Each row of a before or after table is a point. The points were changed in one or more steps. Then noise was added and the rows were shuffled. The steps act on columns, c1 being the first. What was done? A step turns or swaps two columns, mirrors them in a line or flattens them onto one, adds a multiple of one to another, or multiplies or shifts one. Angles are multiples of 10 degrees, from the lower column toward the higher: turns from -170 to 170, lines from 10 to 170 but not 90. Use the fewest steps. Two steps may share a column if one is a turn and the other turns, adds or multiplies; they go together, in the order done. Otherwise the lowest column goes first.

Before (14 x 2)
[[-0.53 -0.06]
 [ 0.59  0.35]
 [-0.14 -0.54]
 [ 0.21  0.16]
 [ 0.47  0.18]
 [-0.37 -0.25]
 [-0.47 -0.03]
 [-0.05  0.55]
 [-0.35  0.27]
 [-0.39 -0.28]
 [ 0.30  0.04]
 [ 0.15 -0.14]
 [ 0.18 -0.09]
 [ 0.26  0.59]]
After (14 x 2)
[[ 0.07 -0.20]
 [-0.48  0.22]
 [ 0.25  0.50]
 [-0.36 -0.38]
 [ 0.50 -0.08]
 [-0.16  0.42]
 [ 0.29 -0.10]
 [-0.45 -0.03]
 [ 0.12 -0.15]
 [ 0.26  0.04]
 [ 0.69  0.01]
 [ 0.51  0.38]
 [-0.42  0.17]
 [-0.49 -0.05]]
Steps: turn c1 and c2 by -30 degrees

Before (13 x 6)
[[-0.20 -0.42 -0.10  0.62  0.14  0.14]
 [-0.37  0.05 -0.24  0.42 -0.04  0.33]
 [-0.51 -0.20 -0.01  0.12  0.13  0.35]
 [ 0.04 -0.14 -0.47  0.01  0.09  0.41]
 [ 0.21 -0.04  0.13 -0.06 -0.23  0.20]
 [ 0.19 -0.12 -0.15 -0.20 -0.47 -0.14]
 [ 0.69  0.78  0.41 -0.35  0.65  0.36]
 [ 0.03 -0.20 -0.35  0.46  0.02  0.43]
 [ 0.21  0.57  0.10 -0.71  0.72 -0.02]
 [-0.11  0.16 -0.22  0.02 -0.25 -0.35]
 [-0.10 -0.13 -0.29  0.15 -0.20  0.23]
 [-0.45 -0.16 -0.09  0.19 -0.22  0.44]
 [ 0.36  0.25  0.35 -0.64  0.81  0.12]]
After (13 x 6)
[[-0.11  0.16 -0.25  0.02 -0.25  0.33]
 [-0.20 -0.43  0.17  0.63  0.14  0.05]
 [-0.36  0.05  0.39  0.43 -0.04  0.11]
 [ 0.21  0.56 -0.05 -0.71  0.73 -0.09]
 [ 0.69  0.79  0.20 -0.35  0.65 -0.50]
 [ 0.20 -0.05  0.15 -0.06 -0.23 -0.19]
 [-0.51 -0.19  0.32  0.12  0.14 -0.10]
 [ 0.21 -0.12 -0.08 -0.21 -0.46  0.19]
 [ 0.05 -0.21  0.53  0.47  0.03  0.18]
 [-0.09 -0.13  0.32  0.15 -0.20  0.20]
 [ 0.05 -0.14  0.55  0.00  0.08  0.29]
 [ 0.36  0.26  0.00 -0.63  0.81 -0.36]
 [-0.44 -0.16  0.44  0.20 -0.22 -0.06]]
Steps: turn c3 and c6 by -110 degrees

Before (12 x 11)
[[ 0.36 -0.63  0.11  0.15  0.00  0.00  0.38  0.13 -0.03  0.05  0.17]
 [-0.04 -0.05 -0.22  0.19 -0.18  0.73 -0.26  0.05 -0.14 -0.51 -0.07]
 [ 0.45  0.53  0.01 -0.03  0.22  0.30 -0.19  0.05 -0.37 -0.28 -0.01]
 [-0.10 -0.24  0.28  0.30 -0.55  0.08  0.41  0.63  0.28  0.17  0.02]
 [-0.68 -0.51  0.03  0.01 -0.42 -0.28 -0.21  0.12 -0.03 -0.14  0.22]
 [ 0.51  0.38 -0.31 -0.99  0.26  0.45  0.16 -0.17  0.42  0.13  0.03]
 [-0.01  0.48 -0.27  0.30 -0.37 -0.16 -0.15 -0.09  0.87  0.52  0.16]
 [ 0.08  0.50 -0.30  0.21 -0.10  0.39 -0.05 -0.32 -0.48 -0.04 -0.24]
 [ 0.15 -0.15  0.19 -0.16  0.26  0.18 -0.16  0.06 -0.18 -0.04 -0.44]
 [-0.07 -0.25  0.58 -0.25 -0.36  0.39  0.48 -0.20  0.72 -0.15  0.33]
 [ 0.00  0.30  0.10  0.20  0.11  0.56 -0.22  0.35 -0.16  0.48  0.08]
 [ 0.07 -0.26  0.03 -0.56 -0.38 -0.17 -1.02  0.12 -0.45  0.46 -0.13]]
After (12 x 11)
[[-0.20  0.38  0.05 -0.95  0.04  0.49  0.20  0.51  0.52  0.13  0.03]
 [-0.12  0.49 -0.21  0.28 -0.37 -0.17 -0.15 -0.01  1.16  0.51  0.14]
 [ 0.03 -0.05 -0.17  0.16 -0.22  0.74 -0.25 -0.04 -0.16 -0.55 -0.06]
 [ 0.05  0.51  0.05 -0.02  0.15  0.33 -0.18  0.43 -0.47 -0.30 -0.05]
 [ 0.07 -0.18  0.18 -0.13  0.26  0.16 -0.17  0.15 -0.20 -0.07 -0.45]
 [ 0.10 -0.65 -0.01  0.16 -0.02 -0.01  0.39  0.34 -0.04  0.04  0.15]
 [ 0.34  0.29  0.10  0.18  0.12  0.56 -0.21  0.03 -0.22  0.50  0.06]
 [-0.32  0.48 -0.10  0.22 -0.19  0.42 -0.04  0.08 -0.66 -0.03 -0.25]
 [ 0.08 -0.23 -0.10 -0.55 -0.23 -0.16 -1.02  0.08 -0.58  0.45 -0.13]
 [ 0.10 -0.53 -0.19  0.01 -0.28 -0.29 -0.23 -0.65 -0.03 -0.13  0.22]
 [ 0.65 -0.26 -0.20  0.28 -0.30  0.11  0.43 -0.11  0.37  0.17  0.04]
 [-0.20 -0.21 -0.01 -0.27  0.01  0.42  0.48 -0.09  0.95 -0.16  0.35]]
Steps: swap c1 and c8; flatten c3 and c5 onto the line at 60 degrees; multiply c9 by 1.3

Before (14 x 18)
[[ 0.19 -0.47  0.05 -0.60  0.30  0.29  0.32  0.71 -0.18 -0.43 -0.44  0.04
   0.36  0.06  0.40  0.09 -0.15 -0.13]
 [-0.20  0.21  0.41  0.28 -0.28  0.81  0.32 -0.06  0.36  0.35  0.31 -0.36
  -0.08 -0.11 -0.26 -0.23  0.35  0.01]
 [ 0.37 -0.16 -0.05 -0.30  0.50  0.05 -0.04  0.57 -0.03  0.13 -0.01  0.27
   0.09 -0.47  0.55  0.46  0.18 -0.14]
 [ 0.55 -0.33 -0.20 -0.28  0.34 -0.03  0.36  0.17  0.22 -0.08 -0.45  0.38
   0.29 -0.32  0.40 -0.40  0.06 -0.34]
 [ 0.45 -0.43 -0.32 -0.11 -0.37  0.25 -0.34  0.04  0.62  0.09 -0.19  0.54
   0.55  0.01  0.29 -0.08 -0.50  0.31]
 [ 0.41 -0.43 -0.05 -0.01  0.66  0.25  0.20  0.68 -0.08  0.00 -0.29  0.15
   0.73 -0.47  0.46 -0.22 -0.18  0.28]
 [ 0.06 -0.30 -0.54 -0.05  0.35 -0.19  0.44  0.64  0.01 -0.08 -0.06  0.10
   0.13 -0.05  0.48 -0.05  0.20  0.26]
 [-0.51  0.38  0.70  0.37 -0.37  0.25  0.12 -0.08 -0.31  0.75 -0.24 -0.01
   0.16  0.21 -0.18 -0.15  0.10 -0.21]
 [ 0.03  0.23  0.51 -0.06 -0.23  0.05  0.00  0.37  0.21  0.68  0.02 -0.28
   0.60  0.36 -0.45 -0.21  0.25 -0.27]
 [ 0.19 -0.34 -0.17  0.11 -0.03 -0.13 -0.17 -0.20  0.37 -0.26 -0.28 -0.10
   0.73 -0.26 -0.03  0.17 -0.28 -0.05]
 [-0.47  0.19  0.67 -0.13 -0.08  0.16  0.46 -0.11  0.34  0.75  0.29 -0.42
   0.15  0.06 -0.04 -0.26 -0.33 -0.11]
 [ 0.17 -0.21 -0.41 -0.54  0.94  0.27  0.30  0.33 -0.20 -0.10 -0.18  0.50
   0.59  0.02  0.08  0.09 -0.05  0.00]
 [-0.18  0.38 -0.05  0.16 -0.21  0.23 -0.18  0.25  0.79 -0.11 -0.16  0.21
   0.60 -0.15  0.18 -0.24 -0.37 -0.20]
 [-0.58 -0.20  0.75  0.33 -0.11  0.25  0.09  0.19  0.07  0.48  0.54  0.00
   0.12  0.17 -0.33 -0.38  0.10 -0.48]]
After (14 x 18)
[[ 0.46 -0.41 -0.33 -0.13 -0.37  0.32 -0.32 -0.03  0.63  0.06 -0.20  0.69
   0.54 -0.01  0.31 -0.08 -0.51 -0.25]
 [-0.57 -0.18  0.76  0.32 -0.11 -0.51  0.10  0.30  0.09  0.47  0.54 -0.03
   0.15  0.18 -0.25 -0.41  0.09 -0.26]
 [ 0.18 -0.47  0.06 -0.60  0.30 -0.12  0.34  0.53 -0.16 -0.41 -0.42  0.06
   0.39  0.08  0.60  0.10 -0.15 -0.28]
 [-0.15  0.36 -0.04  0.16 -0.21 -0.21 -0.17  0.19  0.77 -0.10 -0.17  0.26
   0.60 -0.15  0.28 -0.26 -0.35 -0.24]
 [-0.50  0.39  0.74  0.37 -0.37 -0.21  0.10 -0.02 -0.33  0.72 -0.25 -0.02
   0.17  0.19 -0.23 -0.13  0.11 -0.25]
 [ 0.16 -0.22 -0.43 -0.52  0.96  0.00  0.30  0.28 -0.20 -0.07 -0.18  0.64
   0.59  0.01  0.19  0.11 -0.03 -0.28]
 [ 0.37 -0.17 -0.07 -0.31  0.51 -0.12 -0.02  0.35 -0.04  0.12  0.04  0.39
   0.11 -0.45  0.72  0.47  0.16 -0.06]
 [-0.21  0.19  0.41  0.28 -0.28 -0.03  0.32 -0.02  0.36  0.38  0.33 -0.44
  -0.08 -0.07 -0.22 -0.24  0.35 -0.82]
 [ 0.07 -0.29 -0.52 -0.06  0.36  0.25  0.41  0.47  0.01 -0.09 -0.03  0.11
   0.13 -0.06  0.67 -0.02  0.22  0.17]
 [ 0.16 -0.35 -0.15  0.09 -0.05 -0.03 -0.17 -0.17  0.36 -0.26 -0.24 -0.11
   0.70 -0.28 -0.11  0.18 -0.29  0.12]
 [ 0.05  0.21  0.53 -0.05 -0.23 -0.30  0.00  0.50  0.20  0.67  0.03 -0.40
   0.55  0.36 -0.31 -0.23  0.25 -0.05]
 [-0.47  0.19  0.69 -0.15 -0.10 -0.12  0.45 -0.12  0.34  0.73  0.27 -0.56
   0.18  0.03 -0.07 -0.24 -0.34 -0.15]
 [ 0.53 -0.33 -0.21 -0.29  0.35 -0.32  0.38  0.04  0.22 -0.07 -0.47  0.50
   0.27 -0.31  0.41 -0.39  0.06  0.03]
 [ 0.40 -0.42 -0.06  0.02  0.71  0.31  0.20  0.50 -0.08 -0.03 -0.28  0.18
   0.72 -0.49  0.67 -0.22 -0.18 -0.23]]
Steps: turn c6 and c18 by -90 degrees; turn c8 and c15 by 20 degrees; multiply c12 by 1.3
